Each row of a before or after table is a point. The points were changed in one or more steps. Then noise was added and the rows were shuffled. The steps act on columns, c1 being the first. Write out the steps. A step turns or swaps two columns, mirrors them in a line or flattens them onto one, adds a multiple of one to another, or multiplies or shifts one. Angles are multiples of 10 degrees, from the lower column toward the higher: turns from -170 to 170, lines from 10 to 170 but not 90. Use the fewest steps. Two steps may share a column if one is a turn and the other turns, adds or multiplies; they go together, in the order done. Otherwise the lowest column goes first.

Before (10 x 2):
[[  7  26]
 [-42 -52]
 [  6  33]
 [ 66  27]
 [-48 -61]
 [-31  28]
 [ 45  34]
 [-29  28]
 [-31  44]
 [-49 -64]]
After (10 x 2):
[[-73  35]
 [ 41  40]
 [-56  30]
 [ 30  -7]
 [ 26  34]
 [ 36 -60]
 [ 21  36]
 [ 32   3]
 [-70  37]
 [ 45 -37]]
Steps: turn c1 and c2 by -80 degrees

Before:
[[  3  56 -57  48]
 [-34   4   1 -20]
 [-12  87 -11  15]
 [ -8 -14  10   5]
 [ 26  48 -18 -24]
 [ -5  23 -15  23]
 [-13  82  -1 -38]
 [ 15 -47  68  62]
 [ 37 -33  26  36]
 [ 22 -21 -12  63]
 [ 40  18  42  23]
 [  0 -89 -50  43]
 [ 50 -37  48  14]
 [ -3 -12  27 121]]
After (14 x 4):
[[-37  -3   1  14]
 [ 45 -18   2 -42]
 [ 54 -23   1 -21]
 [ 18  11   1  28]
 [  4  65  -2  60]
 [ 57 -52   0  -1]
 [-39  78   1  29]
 [ -2 -17  -1   0]
 [ 40  34   2  52]
 [ 31 -91  -3 -23]
 [ 92 -50   0  66]
 [ -2  57  -1  -6]
 [ 40  25  -1  -3]
 [ 63 -29  -2  11]]
Steps: turn c1 and c4 by -50 degrees; turn c2 and c4 by 30 degrees; multiply c3 by 0

Before, 13 rows:
[[-43 -40 -61  47 -86  19   6   6 -36]
 [  0  85 -77 -32  21  86  21  57  15]
 [  4  47  26  36   2 -51  68 -15   5]
 [ 37  40 -84 -30   4  54   0  54  78]
 [ -2   5  34  53  64 -19  49  18   0]
 [-21  40 -63 -27   0  40  66  78  58]
 [ 31  27 -97   1  41  41  34  71  43]
 [ 18  17  53  22  33  -6  36  12  13]
 [-72 -14 -81   0 -43 -29 -23   8 -20]
 [ 43  26   4 -41  31 -22  83   8   1]
 [  6 -10  36  -9  51  -6  68  -7  10]
 [-60 -30 -86  58 -41   2  14 -48 -21]
 [-11  17  48  15  41 -10  64 -28  36]]
After:
[[ -8  20  53  24  32   3  30  10  12]
 [-48  26   6 -38  30   6  75   9  -3]
 [ 31 -39 -59  50 -89  -7  -4   4 -37]
 [ 17  21  49  18  40  19  55 -28  37]
 [ 35 -30 -84  63 -39   9   4 -49 -25]
 [-39  40 -82 -30   3 -71 -10  52  76]
 [ 18  38 -62 -27  -3 -37  57  81  52]
 [  7  87 -73 -34  24 -88  13  58  16]
 [-12  49  22  34   7  48  58 -16   5]
 [ 34 -14 -80  -2 -42  45 -33   6 -19]
 [  2 -12  33 -10  52   3  57  -5   9]
 [  5   2  32  51  67  26  39  20  -1]
 [-42  27 -93   2  36 -60  24  69  46]]
Steps: add -0.3 times c3 to c1; turn c1 and c6 by -160 degrees; shift c7 by -10

Before (14 x 14):
[[ 13 -69 -85 -48 -28 -33 -29  62 -45  -7  41  26 -44 -32]
 [ 71 -79 -45  -3 -23 -70 -30  73 -23  23 -13  14  16 -28]
 [-26  22  12  12 -12 -47   7 -20   9 -49  -1 -36  12 -29]
 [-14  34 -72 -46 -28  11   4  50  36  79 -11  39 -24  46]
 [ 24  39  22  48 -54 -13  12 -93  31  22  17  10 -51   9]
 [ 32 -84 -48 -44 -35 -30 -86   7 -49 -16 -46  -9 -39  22]
 [ 35  85 -29  28  -7 -33 -25 -47 -18  -4  29 -13   0   9]
 [ 34  18 -13  43  -1  40  16 -63   5 -17  16 -44  22 -28]
 [-28  54 -40  25 -83  -1  32 -47 -40  13  -4  -2  23  14]
 [ -8  44 -66  67 -25 -14  -4 -59  32 -32 -14  20  11 -26]
 [ 38  66 -38   6 -74  33  25  52  19   9 -18  46 -67  74]
 [ 59 -87 -35 -84   0 -52 -27   6 -57 -36 -20  60   5 -11]
 [ -1  32 -33  78  15 -29  54 -69  -2  -9   7 -26 -15  36]
 [ 66  33 -43  19 -11 -51  43 -66  12 -12 -25 -57 -29 -55]]
After, 14 rows:
[[ -21  -57  -13  -62  -75  -17   -3  -62   30  -34  -65   28   14  -33]
 [ -37  -38   -5  -15  -23   -3   26  -49  -38   12  -39   16   17   16]
 [ -93  -17   28  -13   19  -29  -29  -46  -14   -4  -29   28    0    7]
 [ -61   40  -10    9  -82   14    2   52   33   78  -70  -59  -23   48]
 [  18  -78   -4   17  -27  -47    6  -15   11  -49   15   35   13  -28]
 [ -26  -29    8  -40   18  -29   57  -72   -3  -11  -35   70  -17   40]
 [  67   58  -46   36   41  -31  -86    5  -53  -22  -48  -23  -39   26]
 [ -57   27   17  -40  -99  -10   15  -91   28   20   22   25  -52   11]
 [  57   40   39   25   46  -31  -25   62  -43   -5  -83  -54  -46  -33]
 [  63   62  -19   30   86  -54  -26    6  -55  -40  -31 -106    6  -11]
 [ -23    5   13   -9  -10   42   13  -62    1  -18  -13   64   22  -27]
 [  23  116  -15   -6   15  -64  -29   72  -26   27  -42  -11   13  -29]
 [ -54   27  -29   17  -27  -54   49  -71    9  -10  -40   57  -28  -53]
 [ -81    4  -22  -32 -106   31   21   51   25    8  -37  -32  -67   79]]
Steps: add 1 times c10 to c1; turn c1 and c2 by 120 degrees; swap c3 and c11; turn c4 and c12 by 140 degrees; add -1.5 times c9 to c5

Before, 9 rows:
[[-28 -19  -2 -20  -2 -26 -18 -29  30 -39  29 -10 -23  -7  30  29   8  11
   -1 -23]
 [ 43 -24  11  33  -6  -6 108  40  48 -37 -15  29   0 -32   9  32  82  20
  -58  -2]
 [-41  63  12  22  -2 -39  39 -43  63  -4 -48 -27 -12   7  21  20  79 -36
    9  -1]
 [ 64  57 -83 -49 -14 -12 -35   3 -26 -67 -43 104  50  39 121  14 -63 -43
  -53   4]
 [-28   8 -25 -34  91  11 -48  21  86  17  47 -30 -42 -18  56 -15   1  10
    9 -27]
 [  9 -13  33  27  58   5  10 -29  73  41  76 -15  -9  -1  43   6  36  10
   21 -38]
 [  5 -12  35 -62  23  33  32 -22  65  11  38 -11 -15 -21  17   3  74   3
  -25 -35]
 [ 68 -54  42  41 -21   0  22  52   9 -40 -45  49  56  -2   3  -5  65 -76
  -89  71]
 [ 33  49 -53 -58  24 -35   4  15 -57 -69  -8  97  87   7  58   2 -27   7
  -57  41]]
After (9 x 20):
[[-112    3  -20  -34  -15  -60   19   51   10  -35  -32   53   54  -12
     0   -2  -21   48  -88  -71]
 [ -65   43  -44   44   27  -20   32  -16   60    8   21  -15  -19   36
    16    5   35  -25  -30   16]
 [   7  -25   -8   13   -4  -17  -19  -31   28  -38   19  -11  -20   12
    29   33   26   -7    4   24]
 [ -58  -37  -14  -22   -3   61   41  -39   62   -3  -43  -25  -19  -12
    25   24   76   14   16   -4]
 [ -24    6  -51  -30   53  -17    6  -20   78   45   88  -13   -6   -6
    38    2   12  -18   21   29]
 [ -81   -5   -5  -44  -11  -22  117   40   40  -36   -5   26    3   15
     6   31    2  -52  -62    1]
 [  15  -34   65   55   21   54    6   18  -56  -74  -26   87   90   12
    62    0  -41   -3  -59  -15]
 [  17    3   18   27   86    6  -48   20   85   18   41  -29  -46   31
    53   -6   15   -6   16   33]
 [   4   -9   79   64  -11   58  -33    3  -18  -67  -55  107   49  -20
   121   14  -89   50  -52   22]]
Steps: turn c1 and c17 by -60 degrees; turn c1 and c18 by -160 degrees; swap c2 and c6; turn c3 and c20 by -160 degrees; add 0.3 times c4 to c11; turn c4 and c14 by -160 degrees

Before:
[[ -5   6  21  15 -15  26 -21  25  -2  -4   5 -16  12  -5  -9  -4   5  18
   17  12  -1 -30   7   4   6  11  -4 -13   5  32 -38  -6 -18   1  -1   8
    4   0  -6  -9  28  11   7   3 -11  13  -4  43]
 [ -4  10  11 -11 -24  24 -16  -4  21  -9  16   2   3   3  15  -6  11   3
   14  -1 -17  -1  25   0  14   5   7  26  13  25 -34 -18 -21   3   4  31
    3  19   7  -8  11  21   5  -6 -24   0   8  19]
 [ 14   5 -17  -8  18 -24  25   2 -15  27 -13  20  -4 -10  -9 -20   8  36
   20  51  -3  -9  13 -13 -17  -6  19   0   5 -30  -3  11   6 -18  18  42
    0  -2   2   7  23   5  16 -39 -25 -34  15  19]
 [ 14  -2   1  23 -10  15 -20  33  14 -12   4   9   5  12  -2   6   3  15
   25   9 -11  -4  -2 -22  -9  11  -2   1  28  20 -26 -28 -30  -2   2  18
  -10   4  20  -7 -13  15  27  26 -15  27  10  34]
 [ -9  14  -7  21 -10  20  -8   3   6  14  -5  11   1   3   1 -21   2  12
    7  10 -10 -15   8   2  20  11 -10 -13  18   6 -17 -26 -20  22  -1 -13
   12  -7  18   5 -18  22  23   1   1  32  -8  12]
 [ -3   3   7  -2 -11  15 -11  12   9   3  -5  -9  38   8 -10   0  -5  18
    8  21  -2   0   9 -12  17   1   9  -4   7  17 -37 -41 -12 -15 -36  -1
    2   6   6   1 -20  23  15 -12  -4  19  16  32]
 [-26 -31 -14  -4  13 -39 -22 -15 -38  24  -2  22 -31  -2  -7  36 -14   9
  -14   2  49  52  27   5 -32  10  10 -24  -8  -4  -5  31  23  -9   6 -35
    6   4  -7   6  21 -36   1   2 -14  -9  12  -9]
 [-16 -14 -32   2  46 -19 -17 -17 -27  13 -15  16 -20 -10  -3  35 -38  24
  -31 -33  27  43  21  19 -35  22  19 -15  -9  -5 -12  15  29 -17  20 -32
   13 -15 -22  25  20 -12   3   5 -33  11  13  12]
 [ 10  -5   8  -6 -11  13 -10   4   5 -11   6   5  25  11  -9  -7   8  19
    2 -12 -16 -21 -17   3  21  29  -4   6   6  16 -32 -28 -38  19 -26 -10
   -9  -9  19   4   4  -6  10  18 -17   8  13  20]
 [ 13   4 -18  12  19 -23 -16 -27 -32  38 -29  22  -9 -11  12  12 -19   2
  -16 -16  24  42  42  14 -32   9  17 -12 -25  28 -18  15  33 -16  -3 -18
   -2   0   5  24  44 -42   1  26 -12  -2  17   0]
 [ -4  -8 -39  10 -15 -12  22  11   2 -25 -28  -6  16   0   3 -15  -4   9
    6  51   4   8  12 -23 -11  10  19   3 -10   4  11   3  -1 -32  26  35
   24  -4  11  -3  35  -6  -6 -53 -33 -30   2  -1]
 [ -2  15  13   9 -27  31 -25  37  15  -1   9 -12  14  13 -14  -5 -10  36
   -3  10 -11  -3   8 -15   8  41   8  19  11  27 -26 -13   3  21 -17  10
    7   9  11  -2   9  22   8  16  -8  10  14   1]]
After (12 x 48):
[[  -2   -2    1  -12  -10   15  -21   34   14  -13    4    9  -20   12
    -1    5    3   15   25    9  -11   -5   -3  -21   -8  -70   -2    2
    29   20  -24  -28  -30   14    1   19   -9    4   21   -8  -12   15
    27   25  -16  -18   10   34]
 [ -10  -30  -14  -14   13  -39  -22  -14  -37   23   -2   22    9   -2
    -9   35  -13    9  -14    2   49   52   27    4  -32  -13   10  -24
    -8   -5   -4   32   23  -25    5  -36    6    4   -7    6   21  -36
     0    2  -14   12   11  -11]
 [ -32   -8  -38   34  -16  -12   22   11    3  -25  -27   -7  -23    0
     3  -15   -5   10    6   51    3    8   12  -22  -11   19   17    3
   -10    3   11    4   -3   -4   27   36   23   -4   12   -2   34   -6
    -6  -53  -33   30    1   -3]
 [  19   -4    9   29  -11   14   -9    4    5  -11    7    5   -3   10
    -9   -9    7   19    3  -13  -17  -20  -17    3   20  -88   -5    7
     6   15  -32  -28  -37   11  -26  -11   -8   -9   19    4    4   -6
    10   18  -16    8   13   20]
 [ -17  -15  -31   -8   46  -19  -18  -17  -26   12  -14   16   -1  -10
    -4   35  -37   23  -31  -33   27   44   21   20  -35  -74   20  -15
   -10   -5  -13   15   28  -17   20  -31   13  -16  -23   25   20  -12
     3    6  -33    1   12   11]
 [   1    5   21   24  -15   25  -21   25   -3   -5    5  -16  -24   -6
   -10   -3    6   18   17   13    0  -29    7    4    5  -49   -4  -12
     5   32  -37   -6  -17   -5    0    7    4   -1   -6  -10   29   12
     7    4  -10   -6   -4   42]
 [  21   14   -6  -19  -10   21   -8    4    6   13   -4   12  -17    4
     2  -21    2   12    7   10   -9  -15    8    3   20  -78  -10  -13
    17    6  -17  -26  -21  -11   -1  -13   12   -7   19    6  -18   22
    22    1    0  -22   -9   11]
 [  20   16   13   17  -27   32  -25   36   16   -1    9  -12  -15   14
   -14   -5  -10   36   -4   11  -11   -3    8  -15    9 -121    7   19
    10   28  -26  -12    3   -2  -16   11    7   11   10   -3    8   22
     8   16   -9   12   15    1]
 [ -19    5  -18   15   18  -25   26    2  -15   27  -14   21    5  -10
    -8  -20    8   36   20   52   -3   -8   13  -14  -18   67   18    0
     4  -30   -4   11    7   13   18   43    1   -1    2    7   24    4
    17  -39  -25   27   15   20]
 [ -16    4  -18   17   20  -23  -15  -28  -33   38  -29   23  -18  -11
    12   12  -20    2  -17  -17   23   42   43   15  -31  -20   17  -12
   -25   28  -19   15   33   14   -2  -19   -2    0    5   25   43  -42
     1   25  -12    6   17    1]
 [ -15    3    7   24  -12   14  -12   12    9    4   -4   -8   -7    8
   -10    1   -5   18    9   21   -3    0   10  -12   18  -31    9   -4
     8   18  -37  -41  -12   -2  -36   -2    2    5    6    2  -20   24
    14  -11   -3  -15   16   30]
 [   4    9   11   14  -23   24  -16   -5   21   -8   15    2    7    4
    16   -6   10    2   15   -2  -17   -1   25    0   14  -14    7   27
    13   25  -34  -17  -22   -4    4   31    2   20    7   -7   12   21
     5   -7  -23    2    9   18]]
Steps: swap c1 and c34; add 0.7 times c41 to c13; turn c4 and c13 by -110 degrees; turn c26 and c46 by 150 degrees; multiply c26 by 3
